Rows are points. Before rounding, the points of a table are all equally far from one centre. They may lie mostly on one side of it. Where is the centre, to within rounding?

Points, 5 rows:
[[-0.39  3.16]
 [ 0.72  2.61]
 [ 1.63  0.76]
 [-2.92  2.30]
 [ 0.44 -1.54]]
Centre: [-0.95  0.64]

Points, 8 rows:
[[ 1.17 -2.52 -1.28  0.34]
 [ 3.65  1.36 -0.80  2.38]
 [ 3.66  0.62 -1.02  2.24]
 [ 2.94  0.25 -2.45  1.28]
 [-2.43 -0.07  1.46  1.79]
 [ 2.62 -0.30 -2.21 -1.95]
 [ 1.89 -1.56 -2.33 -0.29]
 [-0.27 -2.26 -1.46 -0.39]]
Centre: [ 0.84  1.00  0.59 -0.10]

Points, 10 rows:
[[-0.78  1.54  0.52  1.62  4.26  1.17]
 [-2.52 -0.99 -1.55 -0.18  3.58 -1.08]
 [ 0.27 -0.86 -2.51 -0.08  2.05  1.68]
 [-0.71 -1.31 -0.15 -1.42 -0.72  1.55]
 [ 0.90  1.92 -2.34 -3.29  0.27 -1.79]
 [ 1.15 -1.10  1.84  1.94  1.99  1.44]
 [-0.12 -1.62 -3.11  2.14  1.92 -2.36]
 [ 0.47 -2.32  0.79  1.03  2.99  0.58]
 [-1.99 -0.08 -1.52 -1.11  4.16 -1.42]
 [-0.51  4.17 -0.72 -1.92  2.28  0.23]]
Centre: [ 0.09  1.04 -0.07  0.47  0.85 -1.45]

Points, 15 rows:
[[ 0.23 -2.20 -1.08  1.35 -0.98 -0.48  0.21  2.11 -1.56]
 [ 0.83 -1.52 -0.78  0.67  3.83  0.18 -2.00 -2.07 -2.82]
 [ 0.68 -0.42 -0.01  0.20  2.56  1.54  0.00  1.00  0.84]
 [ 2.76 -1.49 -2.82 -1.19 -0.17  1.63  1.49 -2.92 -1.90]
 [-0.24 -0.14 -3.01 -1.81  1.97  1.30 -1.26 -2.92  2.05]
 [ 0.40 -1.50 -0.79  1.23 -1.67 -0.03 -2.25 -1.09  1.68]
 [ 0.77 -2.21 -3.25 -0.12 -0.19  1.07 -0.40 -5.34  1.01]
 [ 1.14 -1.13 -2.01  1.56 -1.27 -2.22 -0.72 -3.82  1.49]
 [ 2.20 -0.66 -1.08 -0.06  3.24  2.41  1.85 -2.35 -0.81]
 [-0.90 -1.56 -2.18 -1.85  1.62  3.42 -1.88 -3.04 -0.10]
 [ 0.74  0.01 -0.75  2.74  0.45  2.98 -1.09 -2.05  1.20]
 [-0.02 -3.21  1.31  1.41  2.65  1.34 -1.24 -2.48 -2.55]
 [ 1.40 -0.66 -2.18  0.75  1.92  1.84  0.58  0.13  1.61]
 [-1.46 -1.70 -2.29  0.59  2.41  2.21 -0.40  0.87  1.43]
 [-0.34 -1.95 -4.08 -0.20  4.25  1.63  0.49 -2.10 -0.61]]
Centre: [-1.64 -0.61 -1.23  0.46  0.45  0.04  0.86 -2.34 -1.17]
